Each point is reached from the start by the listed moves, each made once or not at all, plus a little noise. Say if it took an odd or an even number of moves. Then give how often each move was made.
(in the rows, 128 means zero)

Moves:
(1): [ 98 180]
(2): [104 110]
Start: [155 144]
Points:
[155 142] -> even (0, 0)
[100 177] -> even (1, 1)

Moves:
(1): [147 139 106 115 126 120 131]
(2): [138 165 144 111 140 135 103]
(3): [113 132 115 131 138 151 153]
(4): [107 122 103 154 115 119 103]
(5): [115 122 103 132 161 157 119]
(6): [121 129 121 131 118 157 101]
Start: [107 143 118 121 137 144 137]
Points:
[ 59 133  53 153 167 189 127] -> odd (0, 0, 1, 1, 1, 0)
[114 197  90  99 149 197 115] -> even (1, 1, 1, 0, 0, 1)
[124 182  87  94 182 176 109] -> odd (1, 1, 0, 0, 1, 0)
[ 67 172  70 134 178 196 103] -> even (0, 1, 1, 1, 1, 0)
[130 191 102  94 139 173  89] -> odd (1, 1, 0, 0, 0, 1)

Moves:
(1): [177 150 101 143  80  98 143 139 133]
(2): [146 129 154  86 122  90 123 137 126]
(3): [104 135 125 129 139 126 140 115 115]
(4): [167 167 127 149 146 126 134 111 155]
(5): [180 141 137 134 153 105 181 175 111]
(6): [136 153  82 104 114 147 117 142 117]
(7): [ 77 151 135 142 140 107 128 159 121]
(8): [130 104 128 106 153 125 109 125 155]
(9): [107 107 119  97 142  87  88 145  51]
Start: [123 137 106 116 133 117 104 127 153]
Points:
[102 119 103  96 169 112  96 110 167] -> even (0, 0, 1, 0, 0, 0, 0, 1, 0)
[226 190  68  97 187 108 132 168 180] -> even (0, 0, 0, 1, 1, 1, 0, 1, 0)
[138 138 119  43 194  32  58 120 116] -> odd (0, 1, 1, 1, 0, 0, 0, 1, 1)

Moves:
(1): [153  93 175 128 140 106 122  94 139 163 139 149 139 128 134 152  98]
(2): [108 142 154 144 150 132 151  97 144 123 111 111 151 117 147 150 146]
(3): [131 139 155 132 126 110 121 131 124 124 128 137 117 125 127 128 124]
(4): [129 123 128 130 124 111 138 119 118 149 125 121 131 114 138 151 139]
(5): [121 121 128 138 148 128 124 128 111 113 119 149 108 115 111 113 112]
(6): [122 103 129 146 120 134 124 128 128 109 130 154 141 133 126 136 118]
(7): [130 127 130 149 122 141 126 126 127 104 122 110 124 120 122 109 128]
(8): [130 141 161 117 128 116 147 145 157 176 122 119 137 130 128 141 147]
(9): [122 171 129 142 143 120 146 150 131 132 125 106 128 119  88 137 150]
(10): [118 107 121 153 137 114 129 109 124 134 124 131 134 134 136 135 114]
(11): [129 154 144 126 117 150 121 117 131 100  86 126 125 147 131 118 111]
(12): [154 120 144 118 132 111 120 111 144 126 106 140 142 136 145 135 112]
(13): [105 117 117 106 132 125 123 127 142 136 123 108 139 128 142 147 130]
(14): [137 140 137 120 134 114 134 128 141 139 121 120 122 130 126 143 148]
Start: [130 130 120 132 121 129 108 112 130 154 139 130 120 126 119 121 121]
Points:
[129 153 182 127 162  88 119  79 147 191  80 113 116 110  92 185 113] -> odd (1, 0, 0, 1, 1, 0, 0, 0, 1, 0, 1, 0, 1, 1)
[153 193 249 123 134  78 145  63 193 193  42 107 151 128 163 192 150] -> odd (0, 1, 1, 1, 0, 0, 0, 1, 0, 0, 1, 1, 0, 1)
[ 77 100 171 162 169  78 152  68 171 208  89 119 159 101 148 212 150] -> even (0, 1, 0, 1, 1, 1, 0, 1, 0, 1, 0, 0, 1, 1)
[118 132 195 183 157  84 106  60 127 158  78 116 113 103  96 159  74] -> odd (1, 0, 1, 1, 1, 0, 1, 0, 1, 1, 1, 0, 1, 0)
[135 114 247 192 142 112 137  31 196 178  70 127 169 140 146 181 106] -> even (1, 1, 0, 0, 0, 1, 1, 1, 0, 1, 1, 0, 0, 1)
[114 122 200 175 134  90 116  24 172 118  36 108 165 128 179 194 109] -> even (0, 1, 1, 1, 0, 1, 1, 0, 0, 1, 1, 1, 1, 1)
